Every row gives one point. The last column is the point's height on a tilted bowl or saddle (a function of degree 2), plus a little noise. Along how many of its main directions does it bend up, bend down or stay straight?
In the rows, 128 means zero.

Points:
[[ 64 113 131 165]
 [144  97 139 131]
 [118  83  77 205]
 [154 155 186  99]
 [151 131 136 111]
 [120  91 106 166]
 [196 171 151 114]
 [115 159 123 115]
 [ 90 140 119 136]
 [ 98 141 160 108]
 [ 81 164 184  92]
 [249 122  92 157]
 [142  83 165 138]
 [147 200 106 130]
 [ 78 143 143 121]
 [ 87  94  60 244]]
Directions: 2 up, 0 down, 1 straight

Points (15 x 4):
[[ 84 113  82 145]
 [ 38  92 148  52]
 [140 132 100 144]
 [146 148 116 145]
 [105 196  60 156]
 [148 141  43  67]
 [197 102 123 189]
 [112 119 163 133]
 [113 129  63 125]
 [106  91  68 150]
 [ 79 121  72 141]
 [139  68  63 173]
 [185 100 136 200]
 [ 90 168 112 162]
 [140 180 131 159]]
Directions: 1 up, 1 down, 1 straight

Points:
[[149 153 165  65 101]
 [ 99 149 135 112 113]
 [157 119 162 146 117]
 [116  85 168 115 119]
 [ 74 199 124  73  95]
 [ 69  66 101 183  88]
 [ 92 145 158 154 114]
 [118 204 122 130  79]
 [165 101 144 155 119]
 [118 136 142 108 116]
 [120   8  75 158  68]
 [101 139 166 153 117]
 [132 103  78 170  95]
 [153 110 154 108 114]
 [155 169  61  98  51]
 [189 157  89  57  46]
 [ 94 222 164 158  72]
 [113 155 126  86 106]
 [117 157  32 149  44]
 [ 61  50 223  38  84]
 [116 139  91 171  95]
 [147 130 118 147 108]
 [131 104  78 114  91]
 [136  90 143 137 120]]
Directions: 0 up, 3 down, 1 straight

Points (23 x 5):
[[ 94 176  92 105 145]
 [ 75 125 145 213 202]
 [ 37 130 122 126 151]
 [157 169 127 102 135]
 [170 113   7  52 221]
 [139  76  92  85 158]
 [ 84  81 127 152 181]
 [113 115 235  97 219]
 [137 133 149 102 136]
 [131 160  85 152 166]
 [ 95  87  72 112 151]
 [125  98 149 148 152]
 [147 161 183 177  97]
 [ 87 135  90  86 116]
 [145  65  87 144 196]
 [133 126 144 101 138]
 [107 140 120 117 138]
 [135 162 143 123 132]
 [180 188 109  80 161]
 [147 144 149  87 139]
 [154 100 183 159 137]
 [106  96 113 104 137]
 [108 111 162 200 162]]
Directions: 3 up, 1 down, 0 straight

Points, 45 rows:
[[ 98 173 143 109  60  80 106]
 [122 194 134 130 166 162 165]
 [140 145 149 152 141 191 159]
 [ 73  92 213 111 132 171 161]
 [ 69 104 135 118 147 145 140]
 [179 155  65 125 100 143 107]
 [135 132  86 155 149 118 145]
 [129 123 146  91 100 177 112]
 [ 97 149 186 124  84 161 139]
 [128 207 169  68  86 152 111]
 [122  85  57  75 131 158 114]
 [141 111 101 150 166 100 147]
 [117  49 130 136 124 170 159]
 [213 116 134 166 191 161 124]
 [ 95 107 114 155 113 156 159]
 [140 111  90 137 137 144 129]
 [119 148  50 195  81 131 216]
 [111 127 159 118  84 127 110]
 [130 140 188  98  66 180 114]
 [155 189  83 110 111 120 122]
 [134  16 129 136 183 114 187]
 [116 144 178  95  95 140 106]
 [ 60 172  77 123 142 230 249]
 [211 108 109 170  93  52 162]
 [123 166 199 147 183 134 171]
 [158 150 142 128 126 126 119]
 [115  58 127 213  87 103 172]
 [112  88  50 131 162 165 155]
 [119 149  83 112 155 192 145]
 [177 160 148  44 186 159 115]
 [ 58 160 178 113 158 147 147]
 [113 100 183 138 108 113 117]
 [162 118 115 158 187 107 155]
 [185 178 182 153 178 132 165]
 [208 168 165  60 151 110 116]
 [182  94 195 102  96 195 107]
 [157 133 125 109 165 160 118]
 [ 12 132  82 132 154  17 111]
 [147 125 179 129 144 113 133]
 [ 71 157  38 145 126 118 182]
 [ 77  51  52  90 134  78 145]
 [137  98  84 102 168 151 121]
 [227 134  76 136 181 166  75]
 [160 102 189 155 147  74 153]
 [173 126 192 149 157 192 150]]
Directions: 3 up, 1 down, 2 straight
